Every row gives one point. Each copy is the shape, with its points in the same order, turned, moved and blurred by noise. Is it also mirrored, or only turned?
In the rows, 128 means zero.

Shape (6 x 3)
[[134 148  99]
 [102 155 124]
 [118 164 109]
 [132 123 186]
 [144 140 127]
 [117   7 123]]
Copy 1 (6 x 3)
[[130 144  95]
 [107 121 111]
 [122 119  91]
 [144  87 170]
 [144 123 123]
 [124 209 229]]
Copy 1 is: mirrored
Copy 2 (6 x 3)
[[141 167 118]
 [157 152 153]
 [152 169 137]
 [ 97 116 181]
 [118 152 134]
 [115  30  85]]
Copy 2 is: mirrored
Copy 3 (6 x 3)
[[159 100 133]
 [127  96 146]
 [148  98 147]
 [102 170 132]
 [152 135 132]
 [104 142   8]]
Copy 3 is: mirrored
Copy 4 (6 x 3)
[[150 130 116]
 [113 115 123]
 [126 131 112]
 [103 142 194]
 [142 142 144]
 [187  40 223]]
Copy 4 is: only turned

Shape (10 x 6)
[[140  99  88 100 178  63]
 [125 217 171 140 146 167]
 [178 124 156 207 118 187]
 [ 78 167 209 160 172 165]
 [222 158 204 147 119 164]
 [151 121  94 150  87  61]
 [ 75 117 146 131 125 182]
 [120 105 102 156 138  88]
 [117  98  83 143 196  89]
 [ 90 194 146 151 116 212]]
Copy 1 (10 x 6)
[[174 124  40 107 108 120]
 [163 202 213 140 112 141]
 [151 116 199 171 186 102]
 [131 160 205 135 132 198]
 [205 107 223 167 113  87]
 [105 121  77 160  82  68]
 [111 127 172  80 150 145]
 [106 120  70 142 125 131]
 [148 132  54 124 148 144]
 [123 203 223 110 152 125]]
Copy 1 is: mirrored
Copy 2 (10 x 6)
[[155  74 104 156 163  64]
 [122 175  84  70 133 185]
 [189 166 174 124 116 200]
 [119 149 115  73 194 226]
 [162 233 134 147 125 178]
 [140 132 170 116 113  68]
 [105  92 135 105 147 202]
 [156 100 143 115 152 109]
 [175  53 105 124 161 102]
 [ 97 135 116  62 109 226]]
Copy 2 is: mirrored
Copy 3 (10 x 6)
[[136 103 110  38 177  84]
 [183 179 183 160 134 151]
 [ 75 145 150 145 132 213]
 [124 196 222 145 118 114]
 [140 184 143  97  99 231]
 [113 154  48  96 183 123]
 [103 133 157 161  96  95]
 [ 95 130 106  98 180  99]
 [107  96 145  70 196  83]
 [150 152 173 214 114 138]]
Copy 3 is: mirrored
Copy 4 (10 x 6)
[[142 142 110 131  65  61]
 [ 83 189 132 142 213 143]
 [104  87 156 205 176 174]
 [ 58 129 147 111 229 102]
 [144 155 203 213 197 141]
 [105 150 159 154  46 140]
 [109  99 134  78 175 149]
 [ 96 112 127 136  80 109]
 [109 109  83 136  86  71]
 [ 85 147 118 110 214 189]]
Copy 4 is: only turned
